Each row of a before or after table is a point. The points were changed in one or more steps. Then noise was added and the rows were shuffled. The steps act on columns, c1 being the first. Write out the steps. A step turns or swaps two columns, mirrors them in a line or flattens them onto one, adds a multiple of one to another, or multiplies or shifts one. Angles are multiples of 10 degrees, from the lower column toward the higher: turns from -170 to 170, lines from 10 to 170 but not 90. Use the fewest steps. Two steps may share a column if one is a turn and the other turns, adds or multiplies; they go together, in the order done. Otherwise the lowest column goes first.

Before, 8 rows:
| -.14 | -.32 |  .03 |
| -.33 |  .85 |  .23 |
| -.10 |  .44 | -.22 |
| -.57 |  .85 |  .25 |
|  .47 | -.26 | -.14 |
| -.22 | -.22 |  .42 |
|  .48 | -.54 |  .03 |
|  .26 | -.10 |  .30 |
After:
| -.69 | -.60 |  .23 |
|  .31 | -.13 |  .41 |
|  .00 |  .28 |  .34 |
|  .30 |  .64 |  .00 |
|  .04 |  .52 | -.15 |
| -.36 | -.26 | -.17 |
|  .34 | -.05 |  .03 |
| -.63 | -.84 |  .24 |
Steps: turn c1 and c2 by 110 degrees

Before, 10 rows:
| -.07 |  .16 |  .46 | -.21 |
|  .71 |  .35 | -.36 | -.45 |
|  .17 |  .28 | -.10 | -.37 |
|  .77 | -.23 |  .17 |  .36 |
| -.15 | -.03 |  .06 |  .12 |
| -.06 |  .05 | -.32 |  .15 |
|  .56 |  .08 | -.10 | -.54 |
|  .39 | -.27 |  .50 | -.53 |
|  .43 | -.17 |  .59 | -.22 |
| -.20 |  .12 | -.13 |  .04 |
After (10 x 4):
|  .53 | -.22 | -.35 |  .47 |
|  .28 |  .16 | -.21 |  .34 |
|  .22 | -.44 | -.94 |  .08 |
| -.02 |  .08 |  .44 |  .09 |
| -.12 |  .19 |  .16 |  .05 |
|  .78 | -.06 | -.02 |  .57 |
| -.16 |  .04 |  .04 | -.13 |
|  .02 |  .18 | -.64 | -.14 |
|  .29 | -.35 | -.78 | -.22 |
|  .55 | -.58 |  .12 | -.39 |
Steps: turn c1 and c2 by -30 degrees; turn c3 and c4 by -140 degrees; multiply c3 by 1.3

Before, 8 rows:
| -.22 | -.07 | -.15 |  .30 |  .10 | -.08 |
|  .06 | -.01 | -.04 | -.10 |  .00 |  .69 |
|  .04 | -.23 |  .04 |  .40 |  .19 |  .26 |
| -.94 | -.04 |  .33 |  .29 |  .07 | -.07 |
|  .12 | -.06 |  .12 |  .24 |  .27 | -.07 |
|  .06 | -.14 |  .16 | -.09 | -.09 | -.10 |
|  .11 |  .19 |  .14 |  .26 |  .10 |  .00 |
|  .07 |  .03 |  .14 | -.75 |  .18 | -.06 |
After:
|  .13 | -.06 |  .10 |  .25 | -.33 |  .01 |
|  .15 |  .06 |  .05 |  .27 |  .66 | -.11 |
|  .16 | -.14 |  .02 | -.10 |  .12 |  .01 |
|  .03 | -.22 |  .04 |  .11 | -.43 |  .50 |
|  .13 |  .16 |  .10 |  .06 | -.28 | -.18 |
|  .35 | -.05 | -.96 |  .06 | -.34 |  .00 |
| -.09 | -.06 | -.25 |  .01 | -.33 | -.03 |
| -.04 | -.03 |  .04 |  .02 |  .14 |  .70 |
Steps: swap c1 and c3; add -1 times c2 to c6; turn c4 and c5 by -100 degrees
